Each row is a point. Any point is a mix of the corners, with weights that add up to 1. It lies inside the corners' shape when no weight is negative. Is each point inside? If not, which corners have a negative weight?

Corners:
(1): [ 40 -60 -51]
(2): [-1 22 11]
(3): [-18   7  25]
(4): [-23  10  -9]
Points:
[ 29 -41 -36] => inside
[-11   0  15] => inside
[  0 -18 -18] => outside (2)
[-29  26  28] => outside (1)
[-23  20  24] => outside (1)
[-18   7  -1] => inside
[ 31 -40 -46] => outside (3)
[-22  16  27] => outside (1)

Corners:
(1): [ -1 -36 -46   8  31 -27]
(2): [ -2  -8   7 -23  14 -35]
(3): [ 24  42 -56 -51 -13  -5]
(4): [  1 -20 -13 -17 -39  28]
(5): [ -6  -2  19  46 -17  25]
(6): [-40  30   6  17   7  -5]
(7): [ -1 -25  21 -22  25   7]
Points:
[-14   4  -7  11  -7  12] => outside (2)
[ -1 -15  -7 -13 -20  14] => inside
[ -5  -2 -14  13  -1  10] => outside (2)
[ -2 -36  10  -4  10  -2] => outside (3, 6)
[ 14  11 -60 -42   1 -10] => outside (2, 5)

Corners:
(1): [ -7  -5  39  21  -2  11 -24 -23  21 -20  29]
(2): [ 11  -5  -8 -55  -9  12   1  11 -21  34 -10]
(3): [  5  -9  12  19  -2 -18  -2   4   4  10  31]
(4): [ -2  -2  12  15   1 -25 -27   7   3  -2   5]
(5): [ 24  -4 -24 -12  -3 -13   9  14  10  13 -10]
(6): [  0 -23  12  45 -11  -2 -14   8   8 -17  21]
(7): [ 3 -8  7  8 25  7  6  4 -5 -5 26]
(8): [ -6  -3 -33 -11 -13 -14  11  10  -8   8 -12]
(9): [ 19  13 -25 -28 -25 -14  20  60  10  10  -4]
(10): [ 4  8 -5 -4 16 24  8  7 -7 40 -8]
(11): [-19 -17  32  18  13 -10  -7   0  22  -2  -6]
(12): [11  5 32 19  3 -8  5 -1  5 -6  3]
Points:
[ 10  -3 -27 -14  -6  -1   5  24 -10  20   2] => outside (1, 11, 12)
[ 9  0 -4  0 -6 -9  2 15  1  7  8] => outside (11)
[ 10   3  -1  -8   3 -12   6  15   1  12  -2] => outside (1, 6)
[ 4 -4  3  6 -4 -5  1 18  7  3  4] => inside
[-3 -7 13 11  2  7  3  6  2  5 15] => outside (4, 5)
[ 7  1 -2 -8 -9 -5  3 21  6  5  6] => inside

Corners:
(1): [-11 -17  14  13  19 -43 -28  33  17  36  -5  24  25  17]
(2): [  2   9  -3  36 -19  -2  20   1 -15 -18 -11   2  18  23]
(3): [ -7  19  11  32  -2   4  -1 -22  13 -15  18 -17  14  16]
(4): [ -1 -14  16  -1  26  -7  17 -22  19  -5  11 -30  -7   5]
(5): [-10 -17 -28  -4  -4 -16  -8 -15  -6   7  -5  17 -16 -42]
(6): [ 11 -14  18   8 -11  19  -9 -20 -13   2 -10 -18 -25  20]
(7): [  2   3   1 -23 -13 -23  -4  25   0  -3  17  -2   1 -55]
(8): [-10  -4 -14  24 -24 -23  -1  30  16   8  19   2  -4 -50]
(9): [  9  28 -30  -9 -21 -32  -8   0   3   6 -19 -15  -3 -53]
(10): [  9  15  -1   7   7  -6  -9 -40  -7   3   0  -4 -12  42]
(11): [-20  -8  26  -3  51 -23 -26   8   3  60  33  11  32  12]
(12): [-17  17  -2   4  19   5   3   0  12  -6 -26  -3 -17  32]
(13): [ 22  21  18  14  10  -1  -2 -24   6  -5 -10  28   2   9]
(14): [ -6  24  28  13   3  12  14 -33 -22 -17  -3 -12 -19  34]
(15): [-10 -23  -3  10  38 -47 -24  32  -6  21  26  16  18  -2]
Points:
[  2   3   6   6   8 -12  -5  -7  -1   7  -2   5  -2   8] => outside (3)
[  4   9  -2  10  -3 -13   0  -5   0   0  -6   1   3  -5] => inside
[ -2  -5  17  11   8  -9 -13  10  -6  13   1   8   0  25] => outside (3, 4, 5, 9)
[ -1   5   1  12  -2 -11  -1  -3   6   5  -6   1  -1  -7] => outside (7, 10, 15)

Corners:
(1): [  2 -20  -5  11  -8  -4  -1  11  -2   0  -6 -16  -8 -12  -6  -3   5  12
  -6 -10]
(2): [ -1  -2  -8 -16  -9  -4   9 -28   7 -15 -14  15  -6 -41   1   0  14 -15
   7 -13]
(3): [  8 -15 -13  -7  24  -1  11 -11  11 -11  -9  18  -1 -14  13  -3   6 -36
  -7  -6]
(4): [ -2   2   0  -8  13  -6   2  -2 -15   2 -14  10   3   3   4  -1   8  -7
  -1 -22]
(5): [ -1  -8  -7  12   1 -11  -3 -13   1  13  -3  13  -9  -1  26  -3 -32   2
  -9 -25]
(6): [  4  12   3  -2  -5  -9  -7  16   8  -6  14 -25  -2  -5   1   3  14 -16
   3   1]
(7): [ 10  10  -7  59   2  -2  38  19  -9  -1   1 -21  -8 -18  -9 -13  15  12
  25 -11]
(8): [ 11  13  37  -4 -13   5  -9  10  18   0 -11 -23 -13   4   0  -3   3   5
   3 -21]
(9): [ -8 -22 -15  -1  -9  42   6 -18   1   8  60  22   9   1  -8 -12  -5 -17
   0 -19]
(10): [  6 -12  16 -13 -11  -2  -8  -1   1 -13  -6  16   4  -4   2   4  10  10
  -8   4]
(11): [ -4   2  20  33  12 -13  -8 -17   7   7  -4 -14  -6  -4  -8   7   7  16
  -6  -6]
(12): [  3 -14   3  -4   1 -11   7  14  -8  -2  24 -14  23 -29  -8   6  19   6
   1  -4]
(13): [  0  10   4  13  -6  -6 -11   4  10  -2  -4  18   0   1  -5   9 -14 -18
   2 -21]
(14): [-16   8  -7  -1   5  -4 -16  -8 -16  10  12   8  15  11 -11 -11 -59   6
  12  -2]
(15): [ -6   7  -3  -2 -12  19  -6   8  10   2  -2   8  27   3  -7  -9  14   3
  -4 -15]
(16): [ 11  12  -6 -10   5  -3 -12   4  12  16  -6  20   7   7 -10  14  12  10
   2   1]
(17): [ -8   7  -2  11 -17  42  20  -6  -5  21  -7  18  20   1   0  -7   6 -18
  -1 -15]
(18): [  2  -6  -9 -16  -2  -9 -16   6   0  21   4  19  10   1  -8 -15  -2  -8
  11  -2]
(19): [-3  4 -2 -2 -3 -6 35 -2  1 -6 19  6  0 -8 -9 -4  6 -3 -3 -5]
(20): [-14   1   2   1 -11  -5  -8  12  20  -1  -5  10 -13 -28   6   3  12  -2
   6 -20]
(21): [  7   9  -5  -2  11  -7  10   1 -15 -10  -6  15   6 -43  -3  -5  13   4
 -11   1]
Points:
[  2   1  -1  -5  -5   9  -1   0   3  -1  -6   5  -2  -6   6  -5   0  -5
   0 -12] => outside (11, 12, 13, 18, 19)
[  5  12  16   7  -2   7  -5   0  11  -9   3  -3  -3 -14  -5  11  10 -12
   7  -4] => outside (1, 4, 5, 15, 18, 19)
[  1  -2   0   6  -2  -2   4   4   0   0   4   1   3 -12  -2  -1   6   0
   2  -9] => inside
[  0  -1   0   1   0   1   3  -4   1   2   2   4   2 -10  -1  -3   5   0
  -1  -9] => outside (13)
[ -1  10  10  12  -1  -2  -9  10   3   1   6  -2   6  -3  -2   3   0  12
   3 -14] => outside (1, 2, 3, 17, 18, 19)
[  3  -7  -8  -2   1  -2   8   0  -6  -1   6  10   7 -13  -1  -3   3  -6
   0  -4] => outside (8, 11, 15, 20)
[  4  -9   2  -3  -2  -2   1  -1   9  -2   6   4  -2 -16   1   3  12  -9
  -5  -8] => outside (4, 7, 14, 15)
